Every row gives one point. Examples show where two turns around zero, p and q, send a point. Write where each new point lands after one turn and then the other. Backwards means that the second turn is done in reverse. Each puzzle has new turns, and all numbers are rounded.

Turn p:
[10.0 -3.8  9.2] -> [ 6.0 11.2  6.2]
[-7.7  6.2  5.9] -> [-5.4 -5.9  8.3]
[3.8 9.4 8.4] -> [-7.4  6.1  9.0]
[-12.7  -5.0   7.2] -> [  5.6 -11.5   8.6]
[  6.7  -6.9 -30.7] -> [  1.3   0.1 -32.1]
Turn q:
[11.8 -4.1 -8.9] -> [  5.0  -6.4 -13.0]
[ 7.3 18.4 19.1] -> [19.4  0.2 19.5]
[-11.4 -11.8  -0.5] -> [-16.4  -0.8   0.4]
[-7.8 -2.6 -9.7] -> [-8.1  7.0 -6.9]
Where do these land?
q, then p backwards: [-18.1   0.9   8.5] -> [ 4.7 14.7 12.8]
q, then p: [14.3 10.7 -4.1] -> [-0.3 15.9 -9.1]
p, then q backwards: [ -4.9 -17.2 -13.4] -> [20.5  0.1 -9.0]
q, then p: [8.6 5.5 9.0] -> [ 7.0 11.2  3.4]

Turn p:
[13.3  6.1 -3.4 10.3] -> [-1.6 15.3 -8.3 -5.1]
[ -2.7 -14.9   5.6 -15.0] -> [ 13.2 -17.7   1.0   0.0]
[  6.8  -4.8 -16.0   5.9] -> [ -0.8   5.6 -16.0   8.5]
[-14.0  21.0  14.9 -12.2] -> [-15.8 -10.1  21.4 -14.1]
[-3.4 -7.3 -1.2 11.0] -> [ 4.9  6.8  1.8 10.6]
Turn q:
[-21.4  -9.4  -5.5   6.4] -> [ -5.5   9.0 -19.3  11.5]
[23.2  8.5 -2.7  1.6] -> [  5.2 -16.2  18.0  -2.5]
[-13.9   1.7  -5.8  -8.7] -> [ -1.4   1.6 -16.1  -6.5]
[21.4 -8.5  7.4 -4.9] -> [-9.7 -2.4 22.0 -4.9]
[-9.3  7.7  6.6  5.6] -> [11.4  8.0 -4.6  2.5]
Where do these land?
p, then q backwards: [-17.9  12.8  16.8  -4.4] -> [26.1 -6.9  6.0 -4.9]
p, then q: [ 6.5 -3.4 -8.7 13.0] -> [ 11.6 -11.7  -3.1   4.3]
p, then q backwards: [  1.6 -14.8  -5.9   1.1] -> [-7.2  7.5 -4.9 11.2]
q, then p backwards: [-18.3  19.8   4.5 -14.2] -> [29.9 -5.4  4.4 -3.0]
p, then q backwards: [15.7 -6.8 -0.6  2.0] -> [-13.2  10.5   2.7  -2.5]
p, then q backwards: [12.4 -7.7 -6.1  2.6] -> [-14.4   6.8  -0.9   1.2]
